Each row of a before or after table is a point. One or more steps were done to the points. Then noise was added and the rows were shuffled. The steps act on columns, c1 being the first. Name the steps. A step turns or swaps two columns, mirrors them in a line or flattens them onto one, adds a multiple of one to another, or multiplies or shifts one. Angles are multiples of 10 degrees, from the lower column toward the higher: turns from -170 to 170, lines from 10 to 170 but not 90. Use the fewest steps. Two steps may share a column if one is a turn and the other turns, adds or multiplies; they go together, in the order done. Otherwise the lowest column goes first.

Before:
[[-55 -21]
 [-16 -32]
 [ 13 -12]
 [-39   1]
 [  0  30]
 [ 42 -43]
 [-32  29]
 [  4 -12]
 [ 51 -27]
 [ -5 -39]]
After, 10 rows:
[[ 20 -22]
 [-14  -1]
 [-11   6]
 [-57  -3]
 [ 43  -1]
 [-52 -18]
 [ 27  32]
 [ 20  55]
 [-26  30]
 [-14  31]]
Steps: turn c1 and c2 by -130 degrees

Before (14 x 4):
[[-33 -10 -44 -47]
 [-15  38   4  -2]
 [ -8 -53  12  19]
 [ 22 -64 -59  10]
 [-19  -4  18  46]
 [  1  35  25  50]
 [-36  -7  -4  37]
 [-23  26 -16 -40]
 [ 11  40  36  11]
 [-13   8  -8 -21]
 [ 23 -18 -50 -20]
 [-34 -19  10  14]
 [-25  18  19  32]
 [ -5 -33 -24  29]]
After (14 x 4):
[[-41   3   2   3]
 [-27 -13  58  14]
 [ -7 -34 -41 -29]
 [-10 -13  30   1]
 [ -1 -18 -58 -16]
 [ 29  15  47 -35]
 [  0 -33  74 -11]
 [-31  24 -32  24]
 [  6 -40 -23  -2]
 [ 36  -9 -18 -41]
 [ 47 -23 -24  -6]
 [-30  12 -67  -6]
 [ 69   7  19 -58]
 [-25 -18 -42  -3]]
Steps: turn c1 and c2 by 70 degrees; multiply c4 by 1.3; turn c3 and c4 by 120 degrees

Before, 10 rows:
[[  30   -3  -15    1  -14   31   -3   25]
 [ -16    9   31  -20  -20   -1   10   10]
 [ -37   -4   17   24  -15   28    3  -19]
 [  -1   23   12 -112   11   -1   -2    3]
 [ -32   61   20   27    6   58 -106   -7]
 [  19   23  -12   23  -18  -11   46  -71]
 [   8   13   25   13  -18   -7    8   -4]
 [   4   16   30   13   -3   -1  -45 -108]
 [ -30    4  -12    7  -23   -8  -32   15]
 [ -22   -9    1   23   19   -6   17   32]]
After:
[[  -9  -12   12  -31   11    8   -3  -25]
 [  10   30  -18   -3  -74   45  -16   -4]
 [  13   -2   -6   11   19   -1   33  -17]
 [   0  -82  -40  -67    5   -6   -4   11]
 [ -13   20   25   -4  -21    6   31  -14]
 [  -7   12   15   12   35   18   -7   16]
 [ -12   50  -10  -41   -2 -106   59    8]
 [   6   16   20  -20   -6   10   -5  -19]
 [   8   20   18  -26 -104  -44    2   13]
 [ -18    5   -6   10   11  -36  -12  -28]]
Steps: multiply c1 by 0.4; turn c2 and c4 by -60 degrees; turn c3 and c4 by -40 degrees; mirror c5 and c8 in the line at 40 degrees; swap c6 and c7

Before, 13 rows:
[[-23  -4 -35 -35  16 -19  44  14  20  11  10]
 [-12  39 -11  10   0   1   0   2  10 -14  -2]
 [-20  17 -35 -32 -40 -12  55 -10  12  -7  -2]
 [-22  15 -26  10 -15 -21  57  19  15  20 -23]
 [  4   4 -27   9 -24  -6   2 -31  -7  24  -8]
 [  4   3  -2  17   3 -16   5  13  27  -7 -15]
 [ 22   5   0  14 -23  -7  16  22 -29  -2   9]
 [  2  24 -24  21 -17 -19  14   6  23 -17 -10]
 [ 18  -1  29  22  13  -8  14  -9 -10 -23  -3]
 [ -8  -8  10 -40   4  26  12   7  30  -6   0]
 [ 25 -14 -15 -39  20 -14   6 -11 -25  20 -24]
 [ 16  23   6 -38  11 -25  -5   7  10  16  10]
 [ 36  15 -13  11 -14  30  22  -7  -1  10   8]]
After (13 x 11):
[[-19 -21   0   1 -18   2  14  27 -25   1  15]
 [  2  -2  23 -18 -26  -2 -10 -21  -9  23 -12]
 [ 60 -15  28   6 -23  15  24  12  25 -17  -2]
 [ 24  18  35  -9  38   8  33  10  20  11  27]
 [119  -8   9   8 -10   1   8   2   6 -12   5]
 [-17 -39   8  -1 -17 -29   9  -2  -3  10  13]
 [ 72  15  26   0 -13  18  54  18  16  22  -3]
 [-29 -17 -28  19 -13  19  26 -15 -13 -25   8]
 [  4  -2   2  13 -13  17  13  15  29  -8  -9]
 [ 38 -31  -7 -15  43  24 -20   4  14  17   9]
 [-70 -20  13 -12  40  12   0 -19 -24  19 -23]
 [ 76  10  34 -52   1   5  52   5  15  -6  17]
 [-11  10 -12 -20  36 -24  13   2  28  -3   3]]
Steps: turn c1 and c2 by -120 degrees; multiply c1 by 3; turn c3 and c6 by 170 degrees; turn c5 and c8 by -20 degrees; turn c4 and c5 by -50 degrees; add -0.5 times c10 to c7; turn c7 and c11 by 20 degrees
